Rows are points. To make a cloud, some directions were put in groups of two or more. Within a group, all points are equally far from the middle, so they leave a hole (a ring in 2 directions, a hollow ball in 3). The other directions are filled evenly. Then the cloud was stretched, turned, moved and blurred a little. How many holes are there, and how many directions does each take, smallest first?
(in the rows, 128 means zero)

Cloud (19 x 3):
[[145  78 140]
 [ 94  83 149]
 [154  75 117]
 [102 143 154]
 [129 129  52]
 [ 81 106  70]
 [137  67  88]
 [108  78  67]
 [ 72 141 109]
 [ 93  67 121]
 [ 72  95  90]
 [154 109  61]
 [ 69  97 100]
 [104  90 159]
 [ 93 125 158]
 [ 77 101  76]
 [ 96  75 142]
 [162 133 141]
 [167 101 134]]
Holes: 1 (3)

Cloud:
[[128  73 113 150]
 [145 171 106 168]
 [175 194 153 138]
 [189  90 152 136]
 [154 197 149  99]
 [165 192 154 161]
 [173 101 191 135]
 [146 169 122  76]
 [145 181 154 183]
 [180  91 130 145]
 [167 101 158  77]
 [163 200 165 125]
 [ 78 178 143 122]
 [187  93 175 124]
 [ 78 170 117 168]
 [193  94 152 128]
 [151 186 145 177]
 [148 141 187 179]
 [132 137 105  72]
 [135 178 143 187]
 [152 126  90 149]
 [ 78 182 133 121]
 [127 112 187  99]
 [ 88 181  98 118]
 [177  83 141 148]
 [ 90 140 140 187]
 [ 69 145 134 164]
 [ 92 175  94 149]
 [100 175  96 162]
 [ 87  96 148 111]
 [152 182 169 175]
 [136 123 173 186]]
Holes: 2 (2, 2)

Cloud, 27 rows:
[[187 114 176 150]
 [ 72 133 115 146]
 [131 156 153 100]
 [175 184 187 125]
 [190 167 132 150]
 [103  52 103 143]
 [ 73  87  84 143]
 [128 124 166 100]
 [165 196 145 114]
 [193 145 151 141]
 [ 89  86 117 156]
 [157 106  70 144]
 [148 102 161 202]
 [146 196 162 134]
 [ 99 132 158 101]
 [204 114 147 122]
 [150  61  94 122]
 [134 170 142 179]
 [146  73 129 197]
 [187 114 134 145]
 [192 125 125 146]
 [150 106 113 203]
 [ 50  58 142 140]
 [189 145 112 155]
 [122 128 171 136]
 [158 125  82  92]
 [182 181 140 158]]
Holes: 0

Cloud (46 x 6):
[[108  53 171 172  90 103]
 [138 112  80 136  61 119]
 [109 175 149 123 117 182]
 [ 78  60 166 158 104 165]
 [165 176 132  64 122  86]
 [106  79 120 101  66 163]
 [ 97 173 131 163 109 154]
 [112 205 134 142  91 133]
 [182 114 117  78 115 143]
 [170 143 206 155 107 118]
 [138  97  91 101  79 157]
 [143 130 203 113 166 144]
 [134 163 167 190 112 175]
 [ 78 112 115 111 134 149]
 [110 143 141  94 171 106]
 [138 100 131 178 128  63]
 [177 103 106  86 109 160]
 [173 152  99  87  89 118]
 [107 102 101 100  53 138]
 [149 162 184 156  63 111]
 [162  83 122 173  82  76]
 [161 197 116 118 145 119]
 [140  73 184 127  65 104]
 [164 135  98 119  67 159]
 [127 106 146 115  52 176]
 [129 155 175 138 103 204]
 [100  87 194 144 159 155]
 [185 197 139 136 129  69]
 [104 184 160  97  78 134]
 [170 170 126  86 133 160]
 [ 69 100 178 153 116 138]
 [137  91 117 133 136  50]
 [170 187 118 134  93 158]
 [161 129 111  89  89 175]
 [113 120 208 162 141 164]
 [150 121 133 157  38 147]
 [115  78 137 170  42 135]
 [130 144 188 122  97 186]
 [ 96 170 125 147 119 164]
 [132 127 194 102  62  72]
 [170 152 186 100 154  94]
 [125  96 130 122  50 180]
 [159 168 130  88 126 177]
 [131 155 145 102 176  82]
 [137  33 176 165 101 128]
 [149  31 175 122 110 140]]
Holes: 2 (2, 3)

Cloud:
[[184 181  55 116 101 158 112 152]
 [104 184  73 158  85 168 138 124]
 [129 150 124 168  73 101 165  82]
 [142 173 149 164 126 132  73 144]
 [227 173 117  97 144 138 118 132]
 [176  92  95 152  94 163 125 140]
 [121 166 155 112  87  64 143  86]
 [161 162  87 120  48  84 129  80]
 [127 168  92  70  88  71 122 132]
 [193 133 128 140 145 162 119 144]
 [133 134 135 103  66  94 192 117]
 [110 185 119 132  95 146 160 165]
 [137 161  82 169  57  73 110 157]
 [139 118 187 123 102 152 133 102]
 [150 230 115  99 117  99 122 100]
 [126 185  92 169  70  87 138 170]
 [230 184  96 107  81  90 138 102]
 [225 151 132 158 111 143 103 157]
 [102 197 145 114 107 135  69 104]
 [196 115 116 131  40 131 134 157]
 [122 164  88 182 106 102 161 139]
 [181 152 122  97 145 188 114 108]
 [154 181 158 155  70 176 102 136]
 [173 133  63 148  57 162 148  82]
 [202 171  90 147  58 142  90  83]
 [120 139 104 151  36  97 118  93]
 [221 119 102 113  65  97 142 105]
 [192 173 110 144  62  71 139  87]
 [213 177 155 101 143 119 147 144]
 [222 172 128 172  72  98 141 163]
 [158 135 175 142  94  86  75 128]
 [138 134 187 125  81 135 136 150]
 [137 133 142 115  76 198 124 105]
 [149 167 157 116 159 154  81  94]
 [212 185 111  99 101 123  72 138]
 [158 139  58 181  87  88 125 153]
 [132 198 154 122 134 105 163  90]
 [211 139 144 147  70 128 165 156]
 [138 153 175  67  90  85 146 125]
 [ 83 177  84 123  74 102 104 126]
 [147 199 134 135 113 101 179 152]
 [195 136 160 124  97 158 168 127]
 [168 148 137 111  67 121 182 166]
 [137 160 125 108  54 161  76 149]
 [176 163  77 171 119 180 118 125]
 [157 121 127 108  55  79 117 164]
 [157 148 125 118  98 179 168 152]
 [121 173  73 142  70 121 149 182]
 [197 119 162 131 136  99 135  86]
 [113 176 124 172 123 105 152 133]
 [146 143 110 151  34 110  76 151]
 [193 158 192 134 116  85 119 141]
 [181  96 151  93 114 121 144  86]
 [132 134  77 133 122 173 175 108]
 [232 118  95 161  94 110 148 139]
 [134 189 139 125 127 116 163 166]
 [214 127 128 143  61 132 174 131]
 [192 161 175 105 110 154 137  71]
 [181 197  60 107  95 129  92 140]
 [176 136 114 106  33 114 103  96]
 [136 162 158  98 124 119 192 123]
 [206 150  93 174  88 168  89 140]
 [144 113  73 139  76  80 141 167]
 [160 135 106 139  43 150  68 105]
 [133 119 123  89  55 156  91 113]
 [150 142  87 120 115  52 163 106]
 [149 172 159 114  33 128 104 105]
 [140 125 156 156 138 132 155  98]
 [187 202 162  79 128 131 147  90]
 [193 186 114 173  73 110 173 157]
 [127 133 135 124  45 157  75 115]
 [151 174 159 157  51 162 107 142]
 [121 165 103 127  96 114  88  57]
 [ 77 179 149 133 118 125 129 122]
 [199 120 106 155  83 163 124 166]
 [161 232 122 117  85 122 150 109]
 [185 120 110 161  62 134 129  69]
 [163 121  75 115  78  82 101  96]
 [165 158 121 140 131 177 171 125]
 [187 145 160  55 125 116 154 102]
 [168 165 169  81 102 113 166  72]
 [159 123 121  78 103  69 148  81]
 [195 131  92 139 134 175 149 126]
 [133 135  99 160  71 190 156 123]]
Holes: 1 (8)

Cloud:
[[201  78  69 138 152 124 122  65]
 [178 158  57  86  99 129  90  98]
 [151 101 145 156 157 150 141 168]
 [111 160 162  48 134 107 109 165]
 [ 84 162  88 120 150 121  44 111]
 [117  91 133  90  51 103 127  51]
 [137 165 143  82 212 141 130 143]
 [180 147 155 148  75 155  90 107]
 [119 128 167  44 169  87  92 109]
 [154 164 118  91 134 157 190 124]
 [159 113 138  80 147 147  42 110]
 [126 148  85 152 135 190  82 102]
 [ 94 119 149 111 165 163  85 177]
 [ 72 123 149  72 130  94  90  53]
 [140  56 117 120 141  72 102 133]
 [202 124 101 161 139  89 104  90]
 [ 65 114 128 171  83 130  89  73]
 [ 59 122  83  87 108 142 134 129]
 [173 129 108 126  99 138 176  30]
 [111 102 110  51 152  55 113  92]
 [113 133 103 117 104  83 123  12]
 [119 159  94 174 114 153  59  98]
 [147  77 136 151 172 160 123 119]
 [107 159 104 172  77 111  75 117]
 [180  96  57 131 173 109 135  82]
 [ 73 144 150 159 137  78  77  71]
 [ 68  89 114 176  97 130 105  78]
 [135  88 128 130 134 148 134 185]
 [159 117 164  80 151  94 179 112]
 [132 116 143 108 112 131  56 177]
 [120 153 203 145 150 131 122 156]
 [ 99 110  92 194 159 103 144  91]
 [144  70 150 133 146  78  98 133]
 [133 198 137 132 112 163 169 115]
 [136 130  90 119 172 184 140 109]
 [203 113  92  57  92 151  96  83]
 [117 158  87 106 212 101 104  95]
 [155  50  93  89  94  84  68 100]
 [185 136 157  56 122  92 140 110]
 [ 43 161 120 118 158 110 160  88]
 [127 130 148  50 120  61 127 125]
 [ 75 163 160  64 112 150 116 158]
 [179 117 126 103 164 126 109 174]
 [209 118  78 137 130 124 137 145]
 [172  91 103 176 132 155 114  49]
 [144 123 148 178 162 167  94  82]
 [175 125 139 130  89 153 135  31]
 [111  64 115 140 149  87 127 146]
 [116 177  94 126 160 163  60 109]
 [126 184 170  83 169 148 154 154]
 [123 101  46 156  85 113 143 138]
 [130 129 140  64  85 145 168 137]
 [137 115 181 130 120  80  93 140]
 [107 121 146  68 131  93 176 142]
 [ 56 162 196  89 167 117 119 134]
 [ 80 122 122 147  81 136  72 165]
 [141 124  51  78 109  69 108 116]
 [121 123 155 135  79  81 103 151]
 [114  85 107 136  51 150 100 155]
 [162 175 128  73 153 141 157 156]
 [135  92  96 114  56 107  75 153]
 [145 110 181 155 151 145  77  86]
 [127 153 117 103 150 204 110 138]
 [169 151 136 138 151 150  59 142]
 [ 89 145  71 143  94 148  60 115]
 [164 113 176 136  97 141  75  69]
 [126  41  75  88 124  91 114  92]
 [ 65 129 148  64 148 101  80  70]
 [125  69 110  64 107 135  63  81]
 [102 148  64 105 134 141 170  77]
 [210  83 110 157 102 131 110  44]
 [136  74 100  45  76 112 140  80]
 [ 47 187 102 107 161 130 141 121]
 [100  78  57 172 116 127 130  82]
 [141 136 174 132  58 153 107 131]
 [157 123 138 139 127 152 187  58]
 [105 172  85  87 160  74 156 127]
 [ 79 135 161 156 145  67 104 136]
 [ 89 155  72 151 140 171  88 111]
 [164  96  25 118  78  95 120 101]
 [213 133 119 116  87 106 169  67]
 [165 167 117 108 150 158  82 164]]
Holes: 3 (2, 2, 4)

Cloud:
[[ 61 140 187 115 147  83 141 161  72]
 [108 180  70 143 120 112  81 171 168]
 [103 119 152 159 160  71 199 154 134]
 [ 73 165 105 174  80  83 130 187 150]
 [ 79 120 209 105 191  81 145  76  74]
 [ 98  90 117 159 173  69 169 123 111]
 [101 218 145 129  54 128  68 108 148]
 [ 21 118  93 169 161  93 164 127 119]
 [ 87 152 118 165 122  81 163 172  84]
 [175 115 182 111  53  72 113 179 111]
 [131 129 101 120 126  48 121 162 162]
 [163 143 111 161  59  88  92 163 132]
 [ 87 109  73 106 124 157 139  84  97]
 [ 91 163  99 108  73  95 171 154 119]
 [ 94 137 116 128  96 144  79  83  98]
 [160 155 158 167 127  45  96  79 138]
 [ 84 115 108 129 162 106 147  74 141]
 [108 141 120 126 183 151  83 170  92]
 [122 103 161 101 181  95 165 198 105]
 [148 180  91 135  65 141 101  96 174]
 [186 149 216 125 107  88 131 112  86]
 [173 164 184 151 119 124  71 139 153]
 [166 124 221 115 165  88 126 116 131]
 [ 97 131  52 142 137 180 120 117 127]
 [105 200 147 144  87 110 162 139  83]
 [128 170 165 169 119  87 174 121  71]
 [146 156 145 127 163  76 120  85 139]
 [ 86 118 151 150 150  97 206 145 158]
 [ 93 133 176 116 185 130 154 169 164]
 [119  78 164 131 120  40  80 151 121]
 [147 194 172  93 101  55 101 163  88]
 [135 160 162 104 112 144 201 100 127]
 [ 62 101 160 131 144 120 179 175 155]
 [ 92 183 139 161  98 142 184 118  95]
 [139 203 106 134 127 174 121 108 152]
 [138  86 128 177 158 101 143 138 177]
 [147 181 200 157 108 106 128 101 104]
 [178 122 159 161 180 150  84 127 127]
 [159  56 121  98 165  96 185 120 112]
 [ 93 146  91 156 106 120 124  76 100]
 [126 126  82 108  73 176 156 103 159]
 [ 88 106 112 120 119  79 117 164 149]
 [ 96 144  82 165 105 183  88 134 168]
 [115 223 117 131 133  90 118 127 117]
 [ 85 129 170  86 182 104 148 156  91]
 [113 149 139 163 135  51 175 159  70]
 [157 191 174 168 104 100  59 136 100]
 [170 151 208 112 131  21  86  99 138]
 [124 158 206  92 148  47 128 115 124]
 [ 76 125 180 147 202 171 168  92 126]
 [134 207 131  94 129 108 142 103 116]
 [ 24 128 108 158 116 147 157 169  97]
 [ 59 133 113 157  68 133 123 152 123]
 [184 119 200 151 181 130 109 149 152]
 [ 66 128 199  63 146 130 120 116 144]
 [ 72  85 163 136 119  74 152 120 139]
 [109 116 185 132  63 105 155 120 142]
 [110 151 164  83 136 130 128  79 187]
 [125 141 118 106  88 160 180 144 112]
 [ 60 202 168 122 126  87 121 111 170]
 [112 164 158 113 113 120  58 148 110]
 [ 93  95 150 161 119  74 120 192 123]
 [ 99  80 162 121 123 142 196 107 151]
 [ 81 168 130 141 199 111 126 145 109]
 [ 69 134  74 155 121 176 180 150 111]
 [ 61 152 103 144 167 107  90 149 148]
 [ 70  99 173 139 104 106 141 172 125]
 [  7  86 130 148 139 101 143 147 106]
 [126 169 146 136  77 137 143 204 165]
 [ 42 125 133 103  63  81 114 127 133]
 [ 86 173 135 100 163 139 152  97 195]
 [ 74 146 185 113  84 157 136 138  95]
 [157 105 142  91 152 137 111  75 145]
 [ 47 119  64 161 151 147 130 106  79]
 [119  89 135 100 101 124  58 134 121]
 [136 146 165 167  58 102 132 155 108]
 [ 69 115 104 150 113 120  73 152 113]
 [147 118 176 113 143  73 203 125 115]
 [ 98 154  75  86  75 151 192 140 133]
 [101  65 212 158 131  84 123 175  91]
 [112 114 140 148 101 180 168 146 134]
 [111 106 218 133 173 106 176 103  94]
 [166 177 171 140 123 113 110 129  85]
 [151 165 172 124  17  42 114 177 121]
 [197 169 162  93 122 130 159 119 130]
 [120 115 123 116  67 114 134 144  87]
 [107 164 143 134 172 102 169 165  93]
 [ 56 180  75 102 111 117 109 104 120]
 [109  81 150 176 181  95 177 130  35]
 [147 148 221  91  81  93 131 158 159]
 [176 116 176 135  93  65 175 129 160]
 [164 107 198 130 129 121 122 209 147]
 [156 148 156  93  94 126 157 142  85]
 [ 70 120  91 107 174 100 117 113 107]
 [161 142 197  95 112  38 146 192 141]
 [122 108 168 107 163 159 106  74 127]]
Holes: 2 (2, 3)
